Every row gives one point. Two turns around zero, p and q, are shown by what they do to some points. Where does a point land after both, in the order given? Backwards means that the second turn is done in reverse. Each puzzle has new turns, and all numbers are rounded.
In the rows, 128 means zero.

Turn p:
[134 157 113] => [136 158 117]
[131 151 199] => [114 145 199]
[104  95  83] => [116  99  76]
[143 109 118] => [146 110 120]
Turn q:
[133 140 170] => [137 132 171]
[ 85  95 165] => [ 99  79 161]
[156  95  73] => [154 114  64]
[142 117  84] => [137 130  81]
[135 147 126] => [130 148 130]
[117 175 150] => [111 166 161]
Where do these land?
p, then q backwards: [143 181 151] => [144 182 148]
p, then q: [122 125 114] => [124 129 113]
p, then q: [107 116 173] => [108  98 164]
q, then p: [166 142 125] => [160 152 134]
q, then p: [103  77  78] => [123  89  64]

Turn p:
[163 107 155  86] => [160  98 152  87]
[156 104  94 179] => [148 101  96 182]
[ 96 154 144 115] => [103 160 144 112]
[161 119  70 142] => [153 110  69 145]
[114 157 171 138] => [124 163 170 134]
[ 77 127 135 108] => [ 78 136 138 107]
Turn q:
[ 69 132 129 113] => [ 71 144 136 115]
[144 116  92 108] => [134 105  95 107]
[186 150  97 145] => [183 130  85 141]
[ 95  83 170 168] => [ 97 103 183 172]
[124 144 178 105] => [135 155 173 106]
[150 142 101 129] => [147 130  96 127]
Where do these land?
q, then p backwards: [161 163  87 112] => [158 156  81 109]
q, then p: [100 163 116  98] => [109 164 110  95]
p, then q backwards: [180  84 145 123] => [179  81 139 127]
p, then q backwards: [106 167 135 122] => [106 165 140 118]
q, then p: [111 132 158 153] => [125 148 157 151]
q, then p backwards: [110  59 126 159] => [112  58 137 157]

Turn p:
[191 122  73 129 110 113] => [160 123  74 134  75 100]
[105 119 140 111 137 164] => [125 117 137 111 147 168]
[108 116 146 121 163 116] => [122 126 133 116 173 119]
[111 143 164 115 127 144] => [129 133 168 117 140 147]
[129 117  94 129  95 105] => [103 123 104 126  92 109]
[110 158 143 114 144 138] => [132 157 149 115 145 145]
[158 144  67 163 136  83] => [131 162  71 160 106  81]
[116 111 187 121 121 130] => [124  98 180 121 147 128]
[125 123 139 149 119 160] => [129 114 138 152 127 157]
Turn q:
[142 157 103  98 141 130] => [144 150 106  90 131 131]
[ 98 121  99 105 134 115] => [102 112 105  98 132 114]
[110 154 104 167 124 132] => [110 149  90 158 133 131]
[162 125 103 121 142 123] => [165 119 108 114 133 131]
[140 111 171 116 145 107] => [143 117 174 124 148 111]
[106 123 105 169 128 184] => [ 99 124  99 161 125 184]
[166 115 119 111 137 124] => [167 113 128 110 127 131]
[107 119 126 122  84 108] => [105 120 128 132  92  97]
[120 126 221 143 116 129] => [114 146 213 164 131 122]
Where do these land?
p, then q: [135 110  83 154 140 129] => [126 114  74 139 128 131]
p, then q: [132 123 156 148 112 132] => [126 117 152 156 131 128]
q, then p: [148 132 143 148 156 113] => [158 133 123 146 151 113]
p, then q: [150 101 129  31 106 132] => [146  97 160  50  76 120]
q, then p: [116 160 130 147 105 119] => [110 162 133 148 115 120]
p, then q: [144 146 150 141 141 152] => [155 140 142 148 135 149]
p, then q: [ 70 125 104 128 136 119] => [ 78 140 108 107 150 136]

Turn p:
[129 118 165 153 133 133] => [118 128 168 141 134 144]
[139 148 147 151 136 102] => [138 154 151 154 136 116]
[ 80 155 158 157 127 133] => [ 73 153 140 159 133 135]
[170 160 113 103 148 128] => [172 164 109 108 134 132]
[125 143  97 136 151 134] => [137 134  95 142 147 138]
[177 115  94 161  47 177] => [163  92 116 150  34 170]
[129  91 109  34 123 158] => [128  97  97  30 120 126]
[ 89 102 136 172 154  90] => [103 103 149 174 172 104]
[114 119 133  84 132  97] => [120 128 128  93 141  86]
Turn q:
[174 118 122  73  96 121] => [163  95 126  93  79 109]
[164 112 155 122 138 169] => [153  92 161 119 136 159]
[185 185 111  77 147 114] => [214 158 118 102 100 121]
[103 153 128 135  95  96] => [102 161 124 141  96 107]
[139  91  87 144 164 128] => [140  98  85 140 169 127]
[ 93 108 170 145 149 125] => [ 96 131 165 136 167 116]
[123  85 113 146 153 163] => [116  91 113 128 171 154]
[ 88 141 147 126 127 155] => [ 97 151 148 109 138 150]
[ 85 158 120 184  83  82] => [ 73 174 112 186  96 110]
Where do these land?
q, then p: [103 162 113 129  84 165] => [ 87 137  95 116  86 151]
p, then q: [ 97 147 137 143 199 103] => [151 173 125 144 195 129]
q, then p: [171 151  92 113 142  48] => [203 139 119 169 106  79]
q, then p: [133 144 104 155 146 112] => [149 136 109 162 134 139]
p, then q backwards: [ 85  76 129 100 110 119] => [109  64 135 103 104 125]
p, then q: [162  86 129 116  91 177] => [114  68 145  91  95 145]
p, then q: [133 150 170 169 123 151] => [108 148 168 143 124 172]
p, then q: [141 108 149  99 129 148] => [134 117 148  88 122 125]

Turn p:
[140 104 181 111 153 100 146 147] => [149 103 176  99 143  99 129 154]
[123 120 114 146 159 133 118 131] => [119 109 119 147 155 136 124 132]
[133 101 121 119 120 175 133 127] => [130 103 117 117 106 170 136 133]
[ 91 158 102  86 125 141 104 131] => [ 83 160 101  95 137 143 114 119]
[138 130 118 139 104  94 105 119] => [134 137 120 145 114  99 102 106]
[149 143 101 136 146 115 110 148] => [140 133  96 140 154 116 108 138]
[126 114 117 144 110 139 151 152] => [125 118 116 141 102 127 145 155]
[145 118 109 141 111 175 187  74] => [153 116 116 140  99 168 200  95]
[143 148 169 149 109 111 126 121] => [153 155 166 145 118 115 121 127]
[ 91 145 147 109 143  97 100 130] => [ 92 146 152 111 154 106 102 121]
Turn q:
[152 149 126 113 167 122 106 122] => [148 150 130 105 166 127 109 119]
[110 135 110 150 102 196 103 139] => [112 138 103 142  96 194 109 145]
[165 126 129 164 141 127 120 151] => [173 128 139 149 138 136 115 151]
[132 146 168  90 128 119 152 161] => [117 140 175  89 120 108 141 151]
[112 110 119 142 137 113 116 140] => [119 112 118 147 141 116 113 141]
[138 127 149  96 102 113 118  91] => [128 121 137 101 105 111 122  81]
[110 145 145 138 146 151 132 142] => [109 141 149 133 141 154 129 143]
[131 100 128 107 122 135 147 115] => [127 100 120 108 121 128 151 121]
[114 100  83 135  63 108 153 118] => [122 109  79 155  72  97 156 124]
[116 141 122 145 171  95 132 101] => [124 139 128 152 179 109 134 103]
Where do these land?
p, then q: [119 162 135 106 151 127 118 109] => [115 151 136 107 161 138 132 109]
p, then q: [119 112  80 141 145 133 110 158] => [117 115  82 152 145 129 113 157]
q, then p: [141 106 141 117 122 153 120 158] => [131 115 125 104 106 140 106 154]
p, then q: [149 119 108 157 154  95 107 117] => [157 110 115 158 164 119 112 113]
q, then p: [108 129 149 139 129 137 112 127] => [111 126 148 138 127 147 116 127]
q, then p backwards: [128 126 121 134 150 147 143 108] => [128 136 118 129 151 148 139 110]
p, then q: [117  98 130 112 117 122 155 146] => [114 106 127 117 105 100 139 145]
p, then q: [129 179 147 133 153 125 185 116] => [140 162 168 121 156 121 183 139]
q, then p: [142 120 142 114  31 113 104 113] => [134 149 129 131  44 107  99  80]

Turn p:
[146 125 189 116 163 143 108 147] => [179 133 169  93 141 119 137 152]
[145 182 155 185 117 156 145 102] => [143 192 150 144 154 146 126  73]
[157 132 182 172  92 126 156 127] => [175 161 151 158 112 105 135  81]
[ 87 167 146 126  84 166 156 119] => [104 160 149 116  90 164 156  82]
[ 80 103  75 123 136 113 117 154] => [ 72 101 110 147 124 126 148 171]
[139  93 113  90 183 124 139 133] => [150  99  85  99 143 128 138 172]
[139 122  91 111 112 154 109 136] => [117 115 124 139 112 164 100 148]
[147  90 112 147 120  76  96  75] => [125  69 116 157 165  93  95  98]
[111 138  88  83 144  96 125 158] => [ 85 122  99 100 111 110 116 172]
Turn q:
[147 169 139  58 127 115 109 126] => [116 190 114 101 102 109 163 148]
[122 182 129  76 173 149 114 143] => [ 98 169 129  95 156 123 176 170]
[139 125 136 183 110 165 113 112] => [128 130 133 147 159 161  98  83]
[133 135 140 128 142 133 119 194] => [132 142 162 154 133 151 141 174]
[162 122 130 172 114 131 149 141] => [174 123 136 158 141 144 118 110]
[158 105 113 173 132 146 154 136] => [172 108 126 150 161 140 103 122]
[ 40 107 139 108 109  91 115 120] => [ 62  79 137 121  68 118 136 127]
[152 111  83 177 144 109 107 120] => [144 119 150 153 161  85  85 113]
[ 87 100 198  78 121  99 152  49] => [114  98 107  34  52 140 136  93]
[148 120 103 105 129 162 113 138] => [122 154 100 135 148 130 108 156]
[120 131  97 150 109 107 163 129] => [146  95 115 159 127 105 143 114]
Where do these land?
q, then p: [146 159 118 118 108  89 151 128] => [135 148  95 144 117 102 111  95]
p, then q: [159 152 110 164  90 140 160 165] => [120 154 141 174 154 128 151  74]
q, then p: [126 144  99  91 144 122 102 157] => [100 164 133 126 115  93 144 150]
p, then q backwards: [ 87  86 152 117 118 127 116 119] => [ 84 139 138 144 139  98 160 133]
q, then p backwards: [158  86 104 112 120 123 157 115] => [180 105 120 103 135 109 145 131]
q, then p: [ 45 116 167 119 225 164 111 126] => [139  84 148  59  88 143 212 187]
p, then q: [128 145  98 101 101 160 140 112] => [ 89 137  88 138 142 145 116 118]
q, then p: [152  99 198 147 130 128 110 105] => [152 109 170  91 117 169  95 104]
p, then q: [151 165 106 182 116 100 105 124] => [ 96 131 188 119 151 108 135  96]

Turn p:
[149 149 139 145 121 143 113 110 104] => [141 171 123 141 125 137 109 123 120]
[141 107 148 128 145 114 162 141 142] => [144 105 157 137 149 135 155 123 137]
[141 126 123 152 132  76 135 113 111] => [161 136 129 150 136  84 145 136 118]
[151 177 107 113 124 117 123  97 118] => [152 171  96 101 126 110 129 116 140]
[108 104 115 131 144 156 156 131 138] => [116  94 114 133 139 159 144 123 114]
[103 129 119 124 142 146 133 174 129] => [103 110 130 115 131 154 136 167 129]
[101 108 142 118 159 124 126 125 132] => [102 112 144 121 152 122 137 122 107]
[135 127 119 159 117  96 126 110 134] => [141 132 117 160 123  94 136 125 133]
[ 80 100 140 110 126 159 143 163 169] => [ 74  76 146 119 115 162 143 127 136]
[165 128 102 108 118 129 103 112 105] => [162 138 109 109 128 117  85 124 127]
[145 156 130 120  86 114 114 103  89] => [160 171 124 117  88 108 111 121 116]
[118 124 150 129 123 163 101 157 166] => [ 81 120 146 135 124 155 105 129 158]
Turn q:
[123 149 112 113 125 140 141 112 135] => [124 156 112 116 144 135 130 121 131]
[117 135 140 134 124 142  31 142 120] => [125 127 150 155 104 131  39 148 120]
[108 140 117 105 143 139 155 144 131] => [111 138 115 104 145 141 145 148 113]
[117 137 117 169 131 145 132 145 134] => [105 132 124 164 134 126 137 151 141]
[182  98 119 106 140 116 123  98 140] => [181 101  96 117 131 119 121  97 131]
[105 116 125 137 146 144 105 136 125] => [102 113 123 143 127 135 106 138 115]
[154 141 147 135 151 100 127 121 127] => [152 112 148 125 154 102 127 125 132]
[119 123 104 104 119 144 144 133 145] => [121 142  95 109 120 144 137 135 129]
[145 132 179 162  97 137 134 147  83] => [145 126 194 167 114 152 150 129 130]
[118 114 105 148 144 127 155  79 132] => [106 125  98 139 149 112 148  83 131]
[129 123 107 116 122  94 154 137 121] => [134 135 121 108 115 102 160 130 113]
[119 129 163 107  94 108 135 141 144] => [130 130 159  90 102 136 135 132 152]
Where do these land?
q, then p: [121 123 146 121 153 146 101 131 130] => [107 121 136 132 140 132  94 135 113]
q, then p: [105 138 129 148 125 116 156  74 122] => [113 144 113 127 141 106 170  91 108]
p, then q backwards: [125  95 108 122 137 121  76 139 140] => [110 127 132 139 167 115  84 128 151]
p, then q backwards: [ 64 154 119 141 108 119 150 115 138] => [ 93  94  91 140 108 115 167 142 121]
q, then p: [130 166 141 107 116 113 115 109 125] => [122 164 144 103 140 115 122 114 143]
p, then q: [134 155 136  99 150 127 148 141 158] => [121 120 108  85 154 147 136 130 141]
q, then p: [139 121 128 112  93 170 139 135 142] => [124 129  99 125 114 171 118 118 154]
q, then p: [146 121 143 120 155 102  99 133 134] => [140 113 156 128 143 103  97 131 128]
q, then p backwards: [119 115 104 127 122 101 130 116  90] => [102 124 139 130 114 111 130  89 109]
q, then p: [159 106 143 135 106 135 162 163 114] => [163 112 141 148 114 174 142 122 142]
q, then p: [150 101 109 154 167 136 128 170 105] => [159 101 133 167 135 139 124 175 106]
q, then p: [145 142 132 149 103 149 131 108 139] => [116 143 109 149 138 136 137 110 157]

Turn p:
[162 162 141 128 130 117 154 124 160 136 120] => [147 155 147 160 132  99 107 133 134 127 103]
[129 188 124 145 154 102  82 121 179 186 129] => [126 147 152 147 176 106 112 190 149 197 120]
[104 158 124 113 150  92 135 128 115  72 127] => [ 82 146 141 135 140 127 130 149 134  70 142]
[ 99 147 138 169 102 148 150 109 109 148 123] => [112 141 162 133  86 140 154 117 113 162 121]
[163  69 161 124 150 154 148 190 120 154 182] => [185  53 136 137 149 125 130  62 155 125 143]
[108  98 102  96 166  95 165  95 147 117 133] => [113 141 109 106 161  70 161 120 107  93 129]
[ 99 121 103  95 112 108 117 156 121 144 117] => [119  93 116 111 114 109 119 164 112 124 154]
[ 96 120 108  57 210 159 146 123 127 106 143] => [158 148 141  79 182 108 160 128 117  71 189]
[159 132  96 194 122 162 118 155 146 102 104] => [162 127 120 144 111 180 155 156 155 125  71]
[215 110 138 148 114 118 121  70  76 159 135] => [135 151  70 198 136 149 116  70  94 170 124]
[ 98 103 189 131 102 112 150 129 112 133  79] => [ 97 105 162 106 103 130  94  98  76 125  99]
[108 173 118 164  54 172 108 112 119 127 108] => [119 163 137 122  48 172 125 155 136 170 122]
[124  84 124 100  99 124  70 153 133  82 163] => [110  93  74  88 126 150  99 122 180 107 147]
Turn q:
[129 178 133 151 111 168 164 135 144 102 128] => [109 166 130 151 103 170 156  97 124 152 137]
[130 153 189  98 154 119  89 151 157 203 183] => [182 115 147  67 108 121 131 191 105 185 175]
[103 124 138 135 143 100 101 109 151 184 120] => [128 122 126  80 107  84 118 160 138 150 113]
[ 87 147 162  79 139 121  99 120 129 138 117] => [113 125 180  94 136  93 140 143 104 136 149]
[108 138 163 122 128  90 140 128 123 186 123] => [133 106 124 118  89  75 135 152 115 155 144]
[134 159 157 130 150  93  69 144 130 204 115] => [160 153 142 100 102  77 106 204 117 157 134]
[134 128 158 102 184 122 151 127 138 154 120] => [141 117 111 113 151 100 152 138  85 167 126]
[124 144  90 131 145 187 158 179 107  87 126] => [120 156 121 163 142 188 183 126 103  90 115]
[114 139  83 108 115 152 158 156 152 133 145] => [150 139 119 110 107 153 177 102 128  97 129]
[156  81 111 142 104 123 129 131 152  55  97] => [135 123 143 171 173 142 116  81 177 116  87]
[195  96 103 118  84 142 110  80 106 115 109] => [146 130 128 145 137 137  42  79 118  96 108]
[149 109  72 164 113  85 128  73 100  53 141] => [ 85 137  83 157 173 129  77  87 189  85 142]
[119  71 108 180 114 140 119  77 106  90 128] => [ 72  97 108 138 144 155  79 113 164 107  91]
[110 126 123 133 106 149 176 183  97  88 141] => [119 108 130 186 119 168 180 119 127  98 143]
Where do these land?
p, then q: [121 129 132 101 155 127 133 135 103  95 145] => [107 123 125 121 163 157 137 118 139 135 153]
q, then p backwards: [148 138 142 148 145 115 161  98 123 147 159] => [139 105 112 109  98 122  94 109 109 154 140]
p, then q: [102 171 144 156 112 100 135 100 113 113 133] => [ 85 128 153 124  86 124 156 142 141 147 139]
p, then q: [126  70  73 113 126 150 112 120 199  63 108] => [170 178 146 134 177 103 171  62 117  74 113]
p, then q: [143 152  75 152 165 123  32 212 121 219 181] => [228  70  55  97 118 181 162 195 136 156  66]
p, then q backwards: [137 130 156 158 136  82 156 128  95 129  90] => [125 111 145 123 123 167 144 124  82 109  79]
p, then q: [107 102  79  98 123 125  78 161 114 209 164] => [200  64  70  94 119 137 135 156 134  92 130]
q, then p: [113 141 174 122 112 123 174 139 153 122 125] => [123 124 135 139 110  93 144  86 110 167 116]
p, then q: [107 148 139 134 166 153 145  95 132 116  91] => [109 148 143 155 134 123 142 131  77 148 160]
p, then q: [134  83  97 117  75 190 154 135 136  85 117] => [155 147 151 145 124 139 102  39 128  85 133]
q, then p: [160 153 130  99 112 120 135 112 129 121 104] => [ 97 157 123 160 143 137 121 120 128 148 136]
q, then p backwards: [138 119 194 139 108 129 121 102 118 118 121] => [125 146 173 137 109 106 111 143 115 173 131]
